Each row of a before or after table is a point. The points were changed in one or more steps. Then noise was added and the rows were shuffled. The steps act on columns, c1 being the first. Name the steps. A step turns or swaps two columns, mirrors them in a line or flattens them onto one, adds a multiple of one to another, or multiplies or shifts one. Angles are multiples of 10 degrees, from the lower column toward the higher: turns from -170 to 170, lines from 10 to 170 but not 90. Use the fewest steps. Two steps may share a column if one is a turn and the other turns, adds or multiplies; they go together, in the order done. Otherwise the lowest column goes first.
(in the rows, 128 means zero)

Before (9 x 2)
[[ 95 160]
 [ 66 163]
 [154 100]
 [154 124]
 [ 80  86]
 [116 126]
 [162  57]
 [144 140]
 [141  67]]
After (9 x 2)
[[ 94 184]
 [138 110]
 [ 98 106]
 [ 52 107]
 [ 66 127]
 [120 103]
 [165 156]
 [127 139]
 [173 183]]
Steps: turn c1 and c2 by -100 degrees

Before (13 x 3)
[[161 107  54]
 [141 117 146]
 [152 106 116]
 [159 171 145]
 [114 135 132]
 [137 144  53]
 [128 131 144]
 [163 120 145]
 [114 125 120]
 [127 109 145]
 [163 163  97]
 [143 111 140]
 [154 124 135]]
After (13 x 3)
[[206 135 124]
 [233  86 145]
 [220  92  98]
 [232 141 116]
 [172 148 122]
 [ 87 123 122]
 [ 86 127 137]
 [167 145 116]
 [125 153 117]
 [228 124 204]
 [129 130 111]
 [156  88 193]
 [201 147 146]]
Steps: multiply c1 by 3; turn c2 and c3 by -160 degrees

Before (14 x 4)
[[164 141 161 158]
 [178 130 150 139]
 [151 108 146 141]
 [ 83 162  81  82]
 [167 168 171  71]
 [129 198 163 110]
 [169 120 161 156]
 [141 160 172 125]
 [122 112 123  70]
 [128 178  99 117]
 [178 187 181 101]
 [148 147 137 126]
 [218  80 133  64]
 [174 170 146  87]]
After (14 x 4)
[[ 70 110  77 166]
 [124 100 135  81]
 [175 111 145 109]
 [127 143  65 119]
 [157 104 161 108]
 [152  53 112  74]
 [150  73  75  78]
 [162 127 143 114]
 [230 134  69 113]
 [140 102 133 114]
 [104  82 112 160]
 [152  75  94 103]
 [179 121 165  94]
 [ 99  57 117  98]]
Steps: mirror c1 and c2 in the line at 170 degrees; turn c3 and c4 by -80 degrees

Before (12 x 6)
[[129 127 119 108 102 111]
 [141 112 119 122 136 113]
 [147 120 108 119 121 118]
 [108 148 146 123 152 121]
 [139 113 130 122 123 151]
 [120 114 164 145 134 113]
 [130 144 123 138 109 141]
 [ 88 111 128 136 140 143]
 [118 123 124 119 138 143]
 [125 123 126 136 151 103]
 [139 132 118 131 125 130]
 [114 140 126 120 141 115]]
After (12 x 6)
[[ 83 113 124 128 138 115]
 [186 136 137 115 121 118]
 [133 144 133 118 149 140]
 [160 136 154 133 115 150]
 [169 122 123 121 112 114]
 [131 154 132 130 132 112]
 [  7 117 136 126 110 144]
 [161 128 131 118 133 130]
 [ 69 104 116 146 142 118]
 [105 125  80 151 114 114]
 [118 106  96 124 120 105]
 [ 99 118 153 131 123 143]]
Steps: multiply c1 by 3; turn c2 and c5 by 100 degrees; turn c3 and c4 by 120 degrees; add 1 times c6 to c3

Before (12 x 8)
[[126 115 114 134 120 168 104 158]
 [174  96 120 113 129 146 160 107]
 [133 128 122 139  69 100 101 142]
 [168 114 123 129  92 109 108 109]
 [144 144 117  99 113 161 122 151]
 [123  88 122 128 143 112 135 126]
 [132 119 160 136 161 138 137 159]
 [151 137 112 116 125 104 152 150]
 [124 108 119 115 115 126 119 111]
 [151 158 126 152 119 109 122 145]
 [148 154 124 145 106 156 155 112]
 [117  96 139 159 112 134 121 117]]
After (12 x 8)
[[125  90 119 124  60  83 137 155]
 [120 101 151 127 101 122 116 155]
 [116 128 123 128   8 145 163 134]
 [142  68 121 130  56 126 137 121]
 [118  32 124 176  70 122  92 119]
 [126 157 117 153  64 158 113 160]
 [145 175 122 155  54  94 120 171]
 [132   9 124 124  83 145 126 127]
 [107  31 135 102  53 120 133  97]
 [108  87 126 161  31 138 152 110]
 [ 96 216 126 134  59 145 141 127]
 [104 206 126 135  46 111  94 100]]
Steps: add -0.7 times c4 to c8; turn c1 and c4 by 120 degrees; multiply c2 by 3; multiply c3 by 0.7; shift c5 by -60; turn c6 and c7 by -160 degrees

Before (13 x 9)
[[181 101  83 169 131  88 151 123 133]
 [176 149 167  72 141 138 125 146  92]
 [145 133  77  92 101 139 162 167 112]
 [111 187 107  94 151 136 112  87  98]
 [141 105 119 177 127 138 127 114 105]
 [ 92 102  92 102 188 113  83 151 161]
 [133 169 145 168 123  78  90 144 100]
 [123 136 148 166 169 132  74 107 145]
 [157 174 144 154 173  90 146 175  80]
 [126  95 114 141  99 118 130 168  80]
 [113  99 167 119  98 165  60  80 166]
 [172 119  75 108 129 127 100 132 114]
 [164 119 103 154 175 120  75 174 171]]
After (13 x 9)
[[161 144  91 110  62 126  82 185  92]
 [ 98  99 107 105 126  72 112  25 111]
 [ 99 161 144 155 147  76  90 168 134]
 [112 120  77 103 156 137 163 224 144]
 [ 92 111 167  89 124 108 125 173 176]
 [171 134 103 145  80 119  74 244 164]
 [ 80 144 145 145 101  59 146 246 158]
 [105 126 119 162 121 152 126  93 141]
 [ 79 152 113 137 145 162 130 228 126]
 [166 106 168 121 145 175  59   7 113]
 [145 117 148 155  93 109  75  76 124]
 [113 132  74 115 123 135 100 138 172]
 [133 174  84 156 117 137 151 115 182]]
Steps: swap c1 and c9; turn c2 and c5 by 160 degrees; turn c2 and c6 by 70 degrees; multiply c4 by 0.7; multiply c8 by 2.5

Before (12 x 11)
[[133 126 100  96 121 123 130 119 105 122 107]
 [132 132 114 157 125 104 132 145  97 108 126]
 [ 86 135 102 137 135 147 149 140  95 128 121]
 [116 139 111 139 127  96 138 165 144 131 118]
 [ 37  19 122 137 134 138 124 136 164 137 138]
 [122 119  97 138 150 120 139 136  94 159 134]
 [128 141 101 154 135 129 149  93 229 113 154]
 [ 84 134 103 136 126 102  84 141  94 146 129]
 [121 106 103 101 134 135 139 147 117 119 161]
 [111 102 129 145 148 174 101 155 124 138 114]
 [124 136 111 143  97 127 141 149  94 148 132]
 [126 138 249 132 142 105 130 150 138 129 134]]
After (12 x 11)
[[127 127 101 106 127 150 126 128 161 138 127]
 [129 152 105 135 120 136 154 127 136 134  92]
 [132 228 121 131 135 138 116 129  71 133 119]
 [126  96  98 107 113 130 108 131  31 135  94]
 [126 143  94 116 159 117 121 128 162 149 117]
 [127 124 111 112 147 130 117 130 164  97 121]
 [128 155 128 142 137 175 106 130 127 148 150]
 [126 129 114 115 109 102 103 124 161 124 128]
 [129 133  98 131 124 123 164 127 150 122 146]
 [127 115 248 126 129 106 122 124 120 139 119]
 [128 115 112 114 133  95 121 129 116 127 135]
 [127 127 101 164 146 102 107 128 162 124 142]]
Steps: multiply c1 by 0; turn c2 and c9 by 170 degrees; turn c7 and c11 by -160 degrees; turn c4 and c7 by -110 degrees; swap c5 and c10; multiply c8 by 0

Before (12 x 12)
[[ 43 171 199 142 162 142  91  94  87 169 137 179]
 [181 109 127 122 196 109  51  79 140  77 106 122]
 [101 157 197  89 119 144 110 140 114 194 190 196]
 [124  85 110 138 188 148  99  95 187  84  90 144]
 [101 198 172  53 136 108 138 130 122 159 112 188]
 [ 71 183 151  73 161 156 102 171  74 153 164 178]
 [129 151 117  94 145 103 167 115  81 168 154 162]
 [151 153 157 135 169 185 122  83 150 111 102  99]
 [107  94 191 136 132 149 111  94 121  68 100 104]
 [100 195 125  74 138  78 147 128 144 151 193 125]
 [164 130 146 112 219  79 147 150 154 121 133 120]
 [155 107 125 185 152 123  64 130 151 103  68  99]]
After (12 x 12)
[[115  86 189 135 138 133 104 124 128  75 155 169]
 [100  74 112  80 182 165 126 133 166 118 140 173]
 [ 98 191 152 145 161 152  68 124  53 183 214 132]
 [ 88 144 200 174 159 147  42  72 116 192 186 119]
 [112 118 161 108 179 159 152  72 145  96 153 127]
 [144 142 145 100 170 154 163 141 122 116 182 128]
 [ 49  80 129 118 172 152 176 104 125  95 156 172]
 [ 63 113 125 137 141 140 160 141 188  88 117 135]
 [149 184 124  90 117 124 103  83  88 132 249 108]
 [108 159 193 121 124 128 103 117  91 222 239  96]
 [168 140 111 147 129 128 131 104  77 176 208 108]
 [137 183 172  96 128 126 103  86  64 200 159 128]]
Steps: swap c1 and c7; turn c2 and c8 by -40 degrees; turn c4 and c9 by 60 degrees; flatten c5 and c6 onto the line at 30 degrees; turn c10 and c12 by -60 degrees; shift c11 by 50

Before (14 x 14)
[[155 125 126 149 126 107 150 137 127 130  94 160 103 114]
 [125 138 137 127 122  92 117 140  92 121 142 157 113 128]
 [126  80 108 140  97 109 112 139 116 137 128 127 109 136]
 [132 101 151 140 139 125 151 138 122 115 153 138 124 147]
 [132 136  99 136 136 102 141 116 145 139 147 145 101 144]
 [127 102 123 128 111  90 115 118 138 121 130 181 108 148]
 [153 118 133 113 149  89 153 146 113 141 114 137  92 122]
 [122 124  99 140 139 133 148 124 120 129 117 162 109 202]
 [127 109 138 122 106 137 105 104 106 132 139 162 112 146]
 [152 126 128 162 165 138 123 156 121 170 110 149 112 103]
 [157  66  92 103 147 143 143 119 128 111 103 176 124 116]
 [ 95 118 123 148 117 102 111 136 123 146 119 125  95 126]
 [126 123  84 109 136 133 103 142 142 125 124 122  93 169]
 [120  91 112 105 106 156 113 168 122 137 126 176 122 115]]
After (14 x 14)
[[153 106 107 140 101 106 118 137 110 108  67 104 140 114]
 [119 119 148  86 112 153 116 168 128 102 174  87 135 119]
 [133  92 102 116 156 123 144 138 126 116 152 125 135 150]
 [124 146 167 116 131 134  96 141  91 130 104 132 132 162]
 [121 111 121 133 126 135  94 125 117 107  81  99 145 206]
 [128 116 149 114 121 136 142 106 126 108 200  98 153 163]
 [127 105 142 109 119  90 130 124 107  90 171  96 129 142]
 [ 94 100 142 134 112 101 129 136 105 144 139 123 150 128]
 [154  95 131 151 137 137 128 155 116 144   8  86 141 111]
 [156 136 101 112 131  89 124 144 106 135  52 114 157 130]
 [125  74 149 102 112 110 116 136 120 137 201 123 149 147]
 [133 127 125 138 148 102  99 118  95 127 148 108 125 129]
 [126 131 135 134 133  94 138 140 133 101 172 109 167 156]
 [158  99 130  61 124 144  89 118 124  84  36 100 128 117]]
Steps: turn c2 and c4 by 50 degrees; multiply c2 by 1.3; turn c3 and c7 by 110 degrees; turn c5 and c11 by -50 degrees; multiply c11 by 3; add -0.7 times c9 to c14; turn c9 and c13 by -120 degrees; mirror c10 and c12 in the line at 160 degrees

Before (10 x 18)
[[148 131  91 163 129 131 133 114 136 134 112 116 113 173 144 118 157 113]
 [128 158 129  24 114 139 156 136 147 143 130  91 158 108 128 207 128  81]
 [143 139 197 137 106 153 168 149 134 156 143 145 151 145  98 128 125  87]
 [ 82 105 104 153 113 144 110 143 107 157 119 145 136 109  97 105  91 165]
 [127 139 134 142 186 139 165 143 109 132 121 148 128 119 141 104 147  88]
 [133 155 100 152 129 210 162 140 142  44  98 152 151 113 125 127  77 188]
 [143 141 184 155 141 142 143 145  89 159 123 147 151 104 194 118 138 103]
 [146 144  91 161 135 128 157  63 137 102 139 125 150 143 105 141  80  89]
 [131 148 105 128 135 149 135 154 146 109 121 157 153 196  94 153  84 178]
 [ 99 122 126 105 154 138 170  69 149 154 136 124 142 193 122 182 107 128]]
After (10 x 18)
[[147 131  91 162 133 128 133 116 138 133 113 115 115 173 128 125 157 141]
 [ 98 154 131 108 154 140 169  66 149 130 133 141 124 192 135 174 108 114]
 [128 138 129  78 118 125 153 136 149 161 129 161  89 107 124 157 127  21]
 [141 154 183 164 154 137 146 146  88 150 124 150 147 104 131 119 138 126]
 [ 82 163 103 123 108 144 109 140 108 118 121 136 147 110 126 127  91 174]
 [146 107  92 180 134 106 157  63 137 137 139 150 126 142 131 136  78 120]
 [132 135  99 108 126   6 160 141 140 125  99 152 153 114 127 160  77 191]
 [132 128 105  95 131  95 136 154 145 140 122 154 156 198 127 174  82 164]
 [127 136 135 163 186 119 165 142 109 140 121 130 147 119 135  94 148 108]
 [141 162 196 162 100 128 166 149 134 145 147 152 145 143 124 116 123 101]]
Steps: turn c2 and c10 by 70 degrees; turn c2 and c6 by -130 degrees; turn c4 and c18 by 40 degrees; add 0.5 times c18 to c16; flatten c5 and c15 onto the line at 10 degrees; swap c12 and c13
